Every row gives one point. Two turns around zero, p and q, are shown by what they do to some points. Where does a point land after both, in the order given? Backwards means that the second turn is done in reverse. Each puzzle has new turns, and all numbers are rounded.

Turn p:
[-18 -49  23] -> [43 10 36]
[-26  -5  45] -> [16 47 17]
[ 30  54 -25] -> [-44 -14 -48]
[27 29 11] -> [ -8   9 -39]
[ -7  24 -43] -> [-42 -26   1]
[ -6 -53 -11] -> [ 34 -26  34]
Turn q:
[ -5 -11 -44] -> [ 14 -43   0]
[-32  52 -19] -> [ 49   7 -41]
[-39  -7   7] -> [-15  -4 -37]
[ 20 -23   4] -> [-18  -6  24]
[ 55 -12  52] -> [-30  46  54]
Where do these land?
q, then p: [ 30 -80  41] -> [-8 68 66]
p, then q: [16 17  6] -> [ 16 -17  -4]
q, then p: [-37  22 -29] -> [  6 -51  -9]
q, then p: [33  5 -4] -> [ 16  24 -17]
p, then q backwards: [-35   5 -35] -> [ 25 -43   4]
q, then p: [-8 32 22] -> [-30  -6 -26]

Turn p:
[-27 -32   5  -7  13  28] -> [17 13 -2 35 33  7]
[-13  -1  21  36  12  37] -> [ 47  26   5  12   2 -21]
[ 17  58 -40   0 -40  26] -> [ 10  24 -13 -67 -22  40]
[-27 -35  33  18 -25  12] -> [ 38 -15  38  22  23   0]
[ 66  -2  11 -51   3 -50] -> [-88 -18  15 -26   4 -25]
[ 10  63 -13 -30  -8 -25] -> [-41  13  -1 -28 -50  27]
[-26 -51 -17  35  46 -27] -> [ 18 -41 -43  53  10 -30]
Turn q:
[-49  22   0  26  41  40] -> [-25  -7 -50 -12 -47 -36]
[ 12 -36 -17  33  22 -24] -> [-14 -17  10  20 -28  46]
[  5  25  -9  35 -10 -42] -> [ -7 -31 -14  45  22  11]
[ 70 -30   6  29  20  31] -> [-40  61  14  16 -15  45]
[-23  13  -5 -59 -12 -63] -> [ 55 -46  42   9  20 -30]
[-39 -41  41   3 -38  39] -> [ 36  19 -43 -61  -2  24]
[ 24  15  23  -9 -15  -6] -> [14 23  3 16 25 -4]
[  1  33 -39 -58  -7  23] -> [-19  -3  39 -30  24 -56]
Where do these land?
p, then q: [-58 -31  -8  25  -3  34] -> [-54  41   4  30  -8  25]
p, then q: [-47 -44  -9   4  21 -16] -> [-40  -3 -17  10 -25  48]
q, then p: [-53 -13 -44  17 -15 -15] -> [ -7 -20  -5  25  66  13]
p, then q: [-29  -4  -6 -11 -16   9] -> [-19  26 -12  -8  -8   1]
q, then p: [ 22 -12 -50 -22  35  26] -> [  6  -3  57  34 -16  27]
p, then q backwards: [64 31 20 21 10 -6] -> [-24  13 -13 -40  23  54]
q, then p: [ 74  13  35 -20 -29 -15] -> [ 10  50  -9  -1 -54 -53]
p, then q: [ 28  61  62 -14  -2 -17] -> [ 68  -5 -36   0  49 -23]

Turn p:
[ 40  -1 -23 -14   3 -18  -1 -39 -27] -> [ 28 -30  -1 -19   8  29   5 -26 -36]
[-11  18 -16  13  85  -7  17  -8 -66] -> [ 38  61 -31   9  23   1   3 -74 -25]
[ 21  12   3  15   4 -18 -41  17  18] -> [-22 -17  24  11   0  12  24 -23  26]
[-10 -20  14 -11 -16  97 -11  12   2] -> [  3  13   4 -49 -42 -31 -58  15  43]
[ -9 -26  -6   1  -3   6 -23  -7  14] -> [-11  -7   8 -21 -16 -20  16   2   0]
[-11  -8 -22 -11 -13  29  12  16   1] -> [ -6  -7 -28  -8 -14 -18 -25   8   7]
[ -7   9  16   3 -25 -17  -3 -14  -7] -> [ 10  -2  15  16 -13  15   9  20 -11]
[ -7  11   5 -16  -8  -6 -20  20   9] -> [-10 -14  15  23  -7 -13  -4  -3  11]
[ -8  -1  -8  22 -17  -9  20   5   6] -> [-11   5 -22   6  -1  13  11  22   0]
[-11  44  13  -4  21 -16   8 -29  20] -> [41  3 10 23 34 -4 22  7 13]
[ 17 -13  11   8 -11 -19  17   7  11] -> [-23  -3   4  -1  17  19   2  17 -10]
[ -6 -25  14  -7 -21 -22  23  19  19] -> [-35  -2   3   9  12  -4  -4  35 -19]
Turn q:
[-30  12  17 -12  24 -32 -21   8  16] -> [-35   0  24 -14  16 -26 -19  15  19]
[ 51 -42 -26  47  25   2  35 -40 -17] -> [ 72 -28 -15  31 -15  10 -35 -48   1]
[-12  17 -20 -18  -8  13  -5   8 -31] -> [-15 -17 -24 -22   8   6  25  -2 -11]
[-21  17 -21 -15 -33   1   8  -3  12] -> [ 2  2  4 -2 28 13 37 19  2]
[-40  30 -11  -1 -20  18  -6  23  -2] -> [-23   6   1 -12  24 -12  39  10 -28]
[  0  28 -10  12 -34  -6 -19  22 -10] -> [  3  15 -19 -23  18  -1   8  28 -29]
[  1   0  31 -32   2 -27   7  17   7] -> [-17  10   1  -6 -20 -15  -1  27  36]
[20 13 23 -3 32  7  2 -8 22] -> [  3   5  35 -14 -29  -2 -14 -11   9]
[ 19 -44  -3  45 -11  27  38 -26 -29] -> [ 46   7 -34  45 -10   5   0 -50 -10]
[  9 -14  18  -9  10  -1 -25 -25   9] -> [-14  11  10   1  -5  23 -28 -11  15]
[  3 -17   1 -15  13  -2 -15  25  23] -> [-21 -11  16  15 -17   1 -13  24  -3]
Where do these land?
q, then p: [ -6  -3  -1  23   1 -11  -2 -23 -11] -> [ 15  -7   8 -11  10   0  17 -22   3]
q, then p: [ 28  12 -15 -48  23 -11  13 -25  11] -> [-22 -19  23 -33   9 -24 -24  35  11]
q, then p: [ 25  12  -9   9 -15  -7 -43   2   7] -> [  2  -3   9   6 -23 -11 -31 -35  13]
p, then q: [-19  -7  11 -17  41 -17   9  13  -9] -> [  9  -2   0 -34  19 -23 -21 -20  12]
p, then q: [-36 -11 -13  18 -17   6  13  24 -11] -> [  9  -6 -10  -8  36  -8  20  24 -23]
q, then p: [-28 -49  -3  -9  -8   8  -4 -24   9] -> [  7  34 -15 -23  -3  -4  33   7  31]
q, then p backwards: [ 41  -7 -15  20  -1 -14   1 -16  29] -> [ 10  31  25 -19 -16  15  10 -24 -21]
p, then q backwards: [-21  13 -14 -33 -13 -15  -1  64 -10] -> [-20 -67  12  13  26  -1 -10  23  -8]
p, then q: [ -7   3   5  20 -12  79  12  36 -11] -> [-23   8  35 -20  32  41   4  54 -24]
p, then q: [ -2  13  27  22 -10 -16  -4 -26  34] -> [  8   8  18  12 -42 -30  17   6  -1]
p, then q backwards: [ 42  12  36 -29 -13   0   5  -9 -18] -> [ 22  -2 -25  15  18  -2 -29 -26  38]
p, then q: [-17  13  -8  24  25  -2   1 -16 -21] -> [ 37  -5   6 -25  -2  10  14  -7   1]

Turn p:
[ 44  40  41 -20  32   4 -24  22  71 -21  34 -17] -> [-40  10  78  14   3  42  39 -16   5 -12 -45 -28]
[-41 -30  17  21 -48   3  30 -35 -50   4 -10 -32] -> [ 37  18 -39   3  19 -49   0  11  12  -1  18  70]
[  3  41 -28 -39  38  -7 -12 -15  12 -21 -15  54] -> [-25   2   3   5 -40  19  -4  45 -43   4   1 -55]
[-28 -21 -27  11 -39  21   3 -14 -68  37  46 -31] -> [ 48  10 -41  20  19 -35   0 -56 -27  18  39  39]
[ -4   5 -50  23 -46  -6  17  38 -13  50 -68 -45] -> [  3 -78 -61 -24  46  22  -9   1   5  36   1  45]
[ 38  21  21 -23  65  10  60  -2  16  10 -13  47] -> [ 28 -29  49 -12 -24 -12  29  51  10   9  -6 -71]
[-11  14  49 -44   4  18 -44  37  42 -10  33  -1] -> [ -8  39  46  35  16  33 -14 -20 -10  -6 -63 -17]
[-24 -44 -36  16 -49  -5  47 -52  -9   8  20  20] -> [ 26  45 -30 -27  13 -24  -5  13  13  32  75  20]
[ 17 -21  12   9  -2  51 -63  11  14 -34  15  -2] -> [  2  24  24  -8  -1  40 -21 -38 -16 -63 -11   8]
[  8 -46 -31  31 -20 -54 -55   3 -22  39 -34 -19] -> [-27 -28 -85  12   0  19 -22 -36  47 -13  20  13]
[ -8  30  -3   2  65  -3   9  12  34 -29   7  -6] -> [-41  -4  31 -28  -8 -20  22   4 -21  -6 -34 -39]
[-46 -26  18  34 -20  13  -6 -19 -13  19  14  15] -> [ 15  26 -13  13  36 -37 -33  -5   7 -19  25  10]
[ 21  -6 -11 -24  13 -25  34 -27  -9   5 -53 -21] -> [ 10 -23 -39 -17 -22   4  43  43  21  11  -7   3]
[  4 -27  24  -3 -13  -9 -12  59  -3 -37  23 -12] -> [  0  13  27  -9 -22   6 -34 -42  22   7 -41  26]
[ 29  70   5   6  19 -13  16 -19  -1 -19  -1  51] -> [-29 -26  48  24 -36  -6   9  48 -23   4  29 -22]
Turn q:
[-27  13 -43 -56 -13  23 -45  30  53  -7  27 -19] -> [ 14 -59  32  41  29 -18   0  41 -38  -1 -42 -31]
[ -6 -13  65  61  27 -13 -34 -42 -41   6 -10   9] -> [ -8  32 -53 -39 -43  -5 -58 -19  38  32  17  -7]
[ -7 -26  19  32 -18   4 -30 -22 -72  41 -38  25] -> [ 11  21 -40   7 -82 -23 -12 -30  30 -12  33 -15]
[  4  53   5  -3  10 -36  10   5 -24 -20 -22 -10] -> [-30  23   9  -9  12   2   9 -57  -7  10 -25 -11]
[  4   2 -55 -30  46  34  -7  11  37 -20   5 -11] -> [ 35  -1  33  24  33  29 -15  31 -22 -25 -47  -4]
[ -6 -15  35 -16 -14 -52  23  -4  23 -28 -11 -22] -> [-56   0   6 -40  13 -21  24  15  16   9 -18  17]
[ -8 -16 -58 -48  13  56  -7  53  31  15 -23 -23] -> [ 51 -17  41  64  22  -1  25  36  12 -36 -40 -15]
[-42  -9 -11   2   8 -42  54  -5  15 -28  16  13] -> [-12  20 -30 -37  30 -11  36  13 -36  -5 -19  33]
[ -7  23  67   1 -12   9  50 -16  17 -17  -5  31] -> [-20   9  -1 -10  26 -29 -11 -23  10  32  23  72]
[ 34  -9 -59 -97  27  13   2  20  56  25  28 -12] -> [ 19 -12  91  22  51  -3   4  58 -35 -54  -6 -27]
[ 18   4  -8   7 -34 -13  25 -48  20 -47 -12  -1] -> [-46 -25   1 -22  -8  29   0 -10 -13 -17 -10  52]
[  8 -14  36  52 -12  20  -5  -8 -82  13  25 -30] -> [-23  30 -63  27 -29  30 -10 -11  33  25  53 -28]
[-12  22  18  50 -17  -8   1 -35 -28  50   7   9] -> [  6  -9 -52 -20 -10 -11 -18 -46   7  -6  49 -11]
[ 29  -5 -39   3   5   8  -7  52  61  18  -1 -12] -> [ 48 -39  46  -7  27  25  30  22  14  -3 -12 -19]
[ 18 -11  26  42 -14  -3 -29  10 -63   0  14  53] -> [ 14  27 -19  -3 -69   7  -4 -19 -10  49  44  -7]
Where do these land?
q, then p: [-35 -28 -57 -56 -32  48  16  26   9 -13  66 -22] -> [ 14 -65  20 -54 -22 -67 -45 -49  16  -6  -4  15]
q, then p: [ 46  18   7   0  -3 -35 -25 -20  23  40 -26  22] -> [ 11  64   2  35 -14  21  25   4  23  -8 -23  15]
q, then p backwards: [ 32  44  43  17 -26  -6 -18  15  -1 -52  28  20] -> [  9  37 -47 -10 -38 -31  17  48  11  -3  35  -1]
q, then p: [-13 -28   2 -21 -25  54  47  28  37 -27   1 -21] -> [  0 -31  39 -43   8 -27 -48   7  30  -3   7 -45]
p, then q: [ 26  22  -6  -1  67 -13  -3 -38 -12  12 -52  20] -> [-26  -6 -19  18   8  30  76  41  15   3 -22   0]
p, then q: [-14  10  38   8   6 -24 -45  31  30 -30  32  -9] -> [ -6 -16 -38 -11  -6 -36 -36 -34  18  14 -40  23]
p, then q: [ 14  -5 -15  30  19   7 -38  -4 -40  25 -52  -4] -> [ -2  -2 -10   3 -37  45  18  53 -22 -13 -28  10]
p, then q: [  3  30  14  39  -9 -56 -16  41  19 -31  10  56] -> [  3 -48 -47  -6 -13 -62 -20  25  16  43 -14 -23]
p, then q: [-34 -52  22 -56 -38  27  30  16  -9 -31  26   3] -> [  7 -16  72   0 -10  -3 -27 -74   3   2  22 -15]
q, then p: [-31 -42 -46  -8 -15  14  26 -47 -20 -10 -14 -61] -> [-29   4   4 -83 -12  -8 -45  10 -42  -1  -7  27]
q, then p: [-37  20  25  27 -21  14 -22  -6  21 -12  31  32] -> [ 17 -11 -49  17  -9  11 -15 -31  18   8  33 -31]
p, then q: [ 11  43  -3  -5  27 -27  21  -5 -24  68 -36 -13] -> [ 27  17 -27 -29   1  28  55  44  34 -32   9  -9]
q, then p backwards: [ 32 -33 -24  26  50  -1  26 -39 -33  60 -14 -23] -> [ 20 -80   6  15   4  29 -41 -46  23  -8  -9  33]
